Each row is a point. To make a cloud, some directions were put in groups of two or more. Within a group, all points are equally far from the middle, so they leave a hole (a ring in 2 directions, a hollow ball in 3). The other directions are filled evenly. Then the cloud was stretched, turned, moved and blurred a little. How many holes are there, and how many directions does each take, smallest first?
In the rows, zero is written as 128.

Cloud, 14 rows:
[[135  87]
 [113 101]
 [115 197]
 [102 124]
 [ 96 144]
 [109 118]
 [ 61 149]
 [131 118]
 [ 39 184]
 [ 82 117]
 [128 190]
 [126 158]
 [202  99]
 [106 123]]
Holes: 0

Cloud:
[[107  94 151]
 [ 58 174 153]
 [ 98 178 140]
 [191 150 157]
 [193 182 108]
 [181 177 137]
 [148  85 113]
 [123 179 117]
 [ 75 177 127]
 [ 77 153 173]
 [129  92 143]
 [189  88 120]
 [148 136 165]
 [142 177 107]
 [193 183 117]
 [133  93  90]
 [ 80 175 151]
 [ 94 125 173]
 [145 109 157]
 [184 170  86]]
Holes: 1 (2)

Cloud:
[[125  92 138]
 [136  77 149]
 [152  40 144]
 [108  92 182]
 [142  72 129]
 [139 111 108]
 [141 145  65]
 [125 151 100]
 [103 130 149]
 [121  32  80]
 [157 122 153]
 [130 170 109]
 [134 190 179]
 [168 153 167]
 [155 173 152]
 [116 114  63]
 [143  49  95]
 [125 118 192]
 [166  68 173]
 [182 144 169]]
Holes: 0

Cloud (27 x 4):
[[168 187  83  99]
 [119 128 164  94]
 [129 204 154 113]
 [132 172  91  79]
 [174 103 112  82]
 [ 83 129 154 160]
 [ 73 190 131 143]
 [104  48 109 133]
 [153 122 155  90]
 [142 209  96  94]
 [ 89  83 135  91]
 [156 153 132 171]
 [173 186  83 139]
 [157 173 118 170]
 [135 210 150 113]
 [173 195 110 152]
 [160 208 143 120]
 [127  66 140 156]
 [164 104 125  78]
 [169 185 118 160]
 [ 78 129  84 128]
 [103 160 124 177]
 [ 79 105  98 100]
 [ 77 201 121 128]
 [118  46 124 143]
 [117 177  93  83]
 [179 154 144 145]]
Holes: 2 (2, 2)

Cloud (46 x 6):
[[126  94 160  93 138 215]
 [103  45 136 141  96 142]
 [171 127 151  68 138 197]
 [112 137  87 156 117 166]
 [ 91 100 104 202 137  83]
 [171  94 158 177 135 105]
 [194 162  81 109 168  99]
 [105 115  94 164  84 161]
 [136  59 169 134 118 150]
 [187 108 121 151 187 162]
 [180 143 112 100  78 149]
 [161  93 119 105 176 185]
 [123 128 188 138 170 207]
 [139 167  71 110 197 101]
 [144 130  55 145 181 108]
 [163 172 115 122  91 151]
 [ 67  97 106 132  57 122]
 [ 80 126 111  87  82 127]
 [ 80  92 140 195  94 149]
 [110 127  81 196 128  74]
 [117 115 121 150 220 150]
 [190 135  90 103  99 110]
 [117 101 186 198 101 172]
 [ 75 114 112 167 151  96]
 [108  96 163 108 135 215]
 [128 121 182 142  77 151]
 [136 144 190 137 179 191]
 [134 137  70 141 205 125]
 [108 131  86 103 125 187]
 [147 120 139 122 134 224]
 [102 128  94  50  97 138]
 [172 133 131 183 213 166]
 [142 151 116 134  57 125]
 [128 112 136 103  49 115]
 [151 106 126 218 171 133]
 [ 86 119 123 114 146 191]
 [114 150  99 178 104  76]
 [137 102  68 180 149  97]
 [183  89 136 174 137 137]
 [101 122 123 152 208 152]
 [112 103  90  64 102  95]
 [149 114  72 135  95  55]
 [129 141 136 157 143  70]
 [175 138  59 104 114  87]
 [169 113 140 130 109 206]
 [164 103 126 127  82  89]]
Holes: 3 (2, 2, 2)

Cloud, 75 rows:
[[140 181 108 172  95 149 105 146]
 [111 116 147 126 173 150 129 198]
 [125 107 144 181 155 167  89  76]
 [101 146 116 133 152 137 196  81]
 [135 118 126 108  72 185 161  81]
 [107 189 189 137 145 137 108 116]
 [ 74 222 109 103 144 156 137 133]
 [ 76 134 154 108 115 148  88 198]
 [186 105 121 130  79 178 101 106]
 [ 72 101 136 123  86 168 180  81]
 [ 95 166 139 149 167  98 173 100]
 [ 98 148 168  93  88 134  95 116]
 [128 171 127 129 195  92 126 158]
 [117  92  88  98  89 142 193 167]
 [229 119 181 115 156 142  68 140]
 [ 82 185 152 115  80 140 145 111]
 [181 121 203 181 115 140 140 131]
 [111 139 152 146 182  94 113 103]
 [ 73 118 161 145 150 112  90  93]
 [ 67 217 161 135  91  99 103 121]
 [110 152  91 136  26 157 136 138]
 [187  82 147 187 121 165 180 109]
 [ 89 126 162 141 107  69  98  85]
 [ 63 154 201 157 126 153 143 104]
 [173 133  55 128 127 141 189 147]
 [163 113 111 159  70 135 124  60]
 [139  83  65 148  99 153 160 136]
 [149 190 176 103 158 147 146 130]
 [ 68 137 155 171 167 137 161 168]
 [132 104 117 154  52 124 204  88]
 [176 127 213 171 151 119 155 120]
 [153 169 136  67 138 131  86  94]
 [155 137  54 145 109 136 127 153]
 [125 197 167 112 131 128 138 103]
 [ 68 138 126 146 126 146 233 127]
 [172  92  80 151 170 158 111 134]
 [203 163  92 130 128 143  54  78]
 [160 150 156  90 174 138  93 177]
 [ 64 126 189 159  81 102  54  96]
 [112 189 145 166 138 126 104 191]
 [111 139 163 170 192 118 121 106]
 [108 121  50 107 119 197 159 150]
 [ 39 154  94 122 107 132 169 161]
 [111 163 173 101 103 155 161 161]
 [217 107 123 131  45 140 129 140]
 [132 170 172 122  74  92 150 104]
 [133 110 112  72 131 116 128 173]
 [189  48 149 161 108  98  74 107]
 [107 186 143 125 167 139  43 148]
 [181 111 128 137  75 154  81 157]
 [130 110 114 147 166  99  51 148]
 [168 156  66 100 108 164  79  98]
 [ 47 182 128 112  84 164 115  73]
 [187  87 116 129 164 118  72 177]
 [200 109 123 132 160 139  97 195]
 [ 77 102 125 162 137 113  66 154]
 [107 140 191 116  71 105  92 127]
 [121 135 148 156 112 173 112 203]
 [185  89 120 167 162 105  81 102]
 [141 141 114 163  60 144 103 173]
 [175 103  60  74 144 209 158 151]
 [122 200  67 145 100 165 137 126]
 [161  75 113 169  57 138 217 114]
 [136  88 145 107  33 152 168  94]
 [ 93 169 139 133 110 125 152  54]
 [166 172 157 183  99 117  91 125]
 [ 93 140 169 155 117  79 147 101]
 [139 162 111 105 161  98 166 163]
 [ 76 184 198 148 107 139 139 128]
 [205  80  89 111 129 136 145  53]
 [212  59 146 145  61 145 110  99]
 [104 122  98  67 162 183 156 162]
 [ 99 145 201 202  85  87 119 116]
 [180  68  79 143 109 157 189 142]
 [ 51 177 102 118 129 141 173 170]]
Holes: 2 (2, 2)

Cloud:
[[ 89 133 164 186 160 143 139 161 110]
 [107  65  48 118 170 108  79 192 144]
 [125 162 112 170 107 152 174  87 131]
 [ 83  78 130 168 133 187 109 180 120]
 [134  84  43 114 105 109 137 147 137]
 [ 76  77  84 111 126 101  64 208 179]
 [124 136 156 130 128 161 144  84 158]
 [160 122 142 164 148 158 144  75 156]
 [144 143 138  87 164  89  70 141 112]
 [ 36 152 138 129 132 101 126  78  67]
 [100 130  66 160 133 161  96  97  76]
 [111 107 153 160 134 109 129 153  63]
 [ 82 123 113 166 136 154 166 157 102]
 [ 98 122  37 199 191 136 157 175 134]
 [ 76  87 133 154 125  87 108 103  87]
 [155  99 146  83  88 111  82 170 159]
 [ 48  91 102 181 189 121  97  65 134]
 [ 92 117 151 118  76 100  65 170 136]
 [151 139 176 110 103 123  86 167 124]
 [ 48 132 166 136 171  95  91 127 152]
 [137 173 104 168  98 148 163 138  86]
 [149 174  61 214 125 169 138  80  81]
 [ 84 117  55 156 182 158 115 184 117]
 [121 144 170  99  87 155 111 133 128]
 [ 63  85  52 111 146  79  80 199 179]
 [101 129  70  69 142  87 142  91 162]
 [ 58 135 128 167 186  76  85  82 114]
 [119 136 113 100 174 167 121 107 131]
 [102 142 112 119 140  82 163  81  97]
 [100 160  97 171 195  80 107 112 148]
 [168 147 135 136 155  99  93  89 116]
 [ 27 109  98  67 153 107 102 169 108]
 [120 172 183 105  86 119 120 149 104]
 [154 122  20 130 181 149 149 141 172]
 [ 62 149  64 119 176  93 106  88 160]
 [117 154 159 145  97  86 126  21  83]
 [ 67 165 115 148 167  87 149  92  70]
 [ 74 154 131 177 158 143 107 125 192]
 [110  79 115 160  82 183 117 151 115]
 [176 162 101 126 115 172 124 127 108]
 [ 82 157 119 126 114 114 143  37 129]
 [171 177  96 145  83 128 140 134 137]
 [156 125 171 102 108 141  91 131 127]
 [130  79  80 139 155 130  74 153 201]
 [ 64  95 117 100 107 105  80  89  68]
 [131  85 125  98 189 141  94 153 143]
 [ 88 100 122 203 146 130 167 132 143]
 [182 111  89 115 146 115  99 118 159]
 [ 89  68 108 139 201 110 110 155 147]
 [135 141  81 151 150 190 150  88 165]
 [172  83 153 112 125 139 130 204 128]
 [ 91 147  53 169 128 147 136  73 122]
 [ 98 186  84 166 126 136 129  45 128]
 [155 140  98 198 128 191 120 155 184]
 [ 69 163  79 173 168 131  81 150 145]
 [193 166 101 157 121 131 111 185 166]
 [ 93 115 126 103 176  78  65 164 104]
 [ 74 120 125 120 171  71 129 190 181]
 [151 194  63  94 114  86 128 135 130]
 [ 72 152  64 166 111 142 103  78  97]
 [ 51 147 107 133 167 139  74 165 152]
 [141 133 147 133 100  86 106 115 181]
 [ 57 156 139 112 159  68 107 128  51]
 [141 142  82 166 169  88  80 113 118]
 [170  97  79 148 119 153 140 210 209]
 [ 43  76 120 124 133  65 100 123 145]
 [120 102 177 140 138 130  89 149 131]
 [ 78 135 166  95 146  93 126 199 135]
 [154  97  76  70  99 117 127 169  94]
 [150  67 124  57 102 138 142 201 118]
 [ 94 115  93  31 102  94  72 111  96]
 [115 127 111  83 207 124 112 158 120]
 [131 142 124 153  88  67 140 131 144]
 [131  69  59 165 129 145 154 217 191]
 [160 150 111 134 103 105 133 131 189]
 [ 53 104  68 125  88  97  91 128 138]
 [129 141 117 165 174 179 112 192 139]
 [ 28  83  75 182 149 106  91  70 148]
 [137  35 115 111 150 137 105 224 150]
 [164 168 146 115  87 117  98  80  65]
 [ 75 113  76 150 163 154  94 194 191]
 [150 118  81 161 163 105 108  83  81]
 [ 74 169 154 103  84 128 128  78 103]
 [ 62 161 137  73 116  71 146 109 101]
 [174 124 158 120  96 115 143 122  76]
 [147 121 101 107 176 104 131 107  67]
 [150  98  10 130 188 140 122 164 181]
 [141 100 115 105  99 127  84  50 125]
 [ 56 117  89 155 161  79 103  56 116]
 [ 84  69  88 145 148  90  88 175 184]
 [ 76 116  81 167 126 100 101 185 168]
 [132  92  94 176 123 162  94 193 182]
 [101 165 116  93 162  85 109 121  43]
 [ 98 116  88 155 116  77 127 180 162]
 [133 183 140 130 113  98 152 143 172]
 [ 46  98 100 135 103 101  58 101  88]
 [ 73 126 108 241 196 162 138 126 148]
 [124 178  94 151 202 137 125 157  76]
 [184 102 147  66 130 110 116 159 151]
 [ 78 157 102  99 171  91  80 215 108]
 [ 90 127  63 201 187 144 166 188 127]]
Holes: 2 (3, 3)

Cloud:
[[164 138 118 135 111 142  82 149  74]
 [125 143  90 141 105 133 180 177 120]
 [104 159 153 128 103 122 171 155 152]
 [ 73 105 184  67  92 130 147 107  96]
 [125 173 126 125  93 141 127  61 124]
 [129 121 115 107  56 142 147 209 138]
 [133 152 112 170  77 157 150 160  75]
 [108  76  79 114  96 145 145 138 133]
 [172 117 156 138 144 201 131 167  44]
 [ 65 123 116 117  90 167  89  93  76]
 [ 99 155 134  82  90 166 171 117 148]
 [ 78  75 167 134  69 159 195 119 107]
 [112 113 112 106 135 165 144 116 108]
 [111  58 155 121  58 105 169 164 137]
 [117  95 162 123  89  67 142  51  90]
 [ 83  81 129 164  64  68 139  94 160]
 [ 82  80 179 106 146 140 115  81 155]
 [172 156  86 181 104 175 144 158 111]
 [ 93  82 163 108 121 141 193 107 104]
 [103  58 156 101  41 140 146 150 152]
 [114 138 107  82 148 162 172 151 161]
 [ 93 114 169 111  65 157 142  95 139]
 [132  62 144 122 121 103 128 126  78]
 [ 99  90 113 149  81 138 158 223 129]
 [136 120 152 115 133 170 157 138  67]
 [142 160 177 142 101 126 165 153 174]
 [ 82 124 190  93 150 125 122  99  66]
 [ 77  65 142 102  55 169 164 103 164]
 [165  76  86 109  58 138 146 101 173]
 [126 163 171  76 152 135 150 130  83]
 [129 117 132  88 123  97 149 139 158]
 [112 114 117 101 155 133 181 150 150]
 [154  73 124 141 139 213 102 120 109]
 [ 63  81 110 100  41 133 132 121 120]
 [144 121 151 171 168 107 109  90  67]
 [ 98 119 154 166  99  80 113  96 132]
 [ 90 126 160  70 128 120 109 119  81]
 [145  77 160 175  65 102 186 102 139]
 [144 164 137 153 187 120 103 152  50]
 [178 115 135  94 107 175 176 249 121]
 [114 137 152 136 194 189 141 188  88]
 [103 100 178 117 112  48 122  63  71]
 [136  88 129 105  91 125  95  91 162]
 [157 144 153 164  60 156 136 157  75]
 [105  86 150  73 132 102 165 120 152]
 [127  79 118 121  72  89 105 107  85]
 [141 140 137 111  90 123 142 173 135]
 [107 178 102 161 205 154 140 131  59]
 [166 113 181 128 131 199 144 182  97]
 [104 142 144 163 104 123 169 206 134]
 [166  55  99  97 108 174 155 145 125]
 [117 138 120  92 165 124  88  87  52]
 [143  96  97 153 118 152 134 170  96]
 [127  92 117 148  78 193 163 123 141]
 [152  97 122 151 121 209 178 158 104]
 [101  71  72  91  97 153 146 171 132]
 [ 88 109 121  81  90 110 133 136  69]
 [160 113 112 160 152 137 110 109 111]
 [ 76 114 109 176 115 175 103 149 106]
 [179 131 135 140 128 171 183 118 115]
 [148  98 141 141  58 209 163 103 134]
 [135 145 145  87 116 148 181  73 143]
 [ 97 119 168 149 137 170 148 161  75]
 [133 130 132 154 117  96 156 112  85]
 [110 144 119  89  79 107 107 153  96]
 [123 193 158 107 142 133 111 106 104]
 [166 182 172 137 129 170 147 123 104]
 [137 166 179  90  80 109 100 109  93]
 [146 134 130 202 102 138  98 115 137]
 [180  97 144 152 137 153 117  87  73]
 [102  81 126  94 149  76 127  89 108]
 [124 149 144 111 178  60 105  96  94]
 [156 102 132 108 128 104 120 134 113]
 [104  94 136 156  91 163 173 118 103]
 [155 175 113 110  84 165 169 149  95]
 [169 151 114  96  72 106 144 189 137]
 [139 107 117 153  64 138  95 165  89]
 [134 117 165  95  95  85 176  91 159]
 [114 121  87  90 116 185 147 159  84]
 [177  40 157  96  91 160 167 143  91]
 [123  93 139  95  50 120 103  74 101]
 [137 116 106  86  72 125 109 198 130]
 [ 92 139 136 120 124 199 152 172 102]
 [172 110 143 111 117  99 156 125 156]
 [135 117 127  93 160 160 131 148  77]
 [ 96  93 194 173  77 108 119  70  83]
 [145 155 116  98 108 110 120 129  89]
 [ 92  97 186  71  95  61 150  84  89]
 [152 170 198  64 173 118 129 108  87]
 [127 144 133 142  71 187 168 192 125]
 [124 114 113 162 104  83 166 143  79]
 [174 100 125 174 115 131 103  78  85]
 [102 164  87 123 107 128 142  99 133]
 [143 170 150 137  95 115 112 145  70]]
Holes: 0
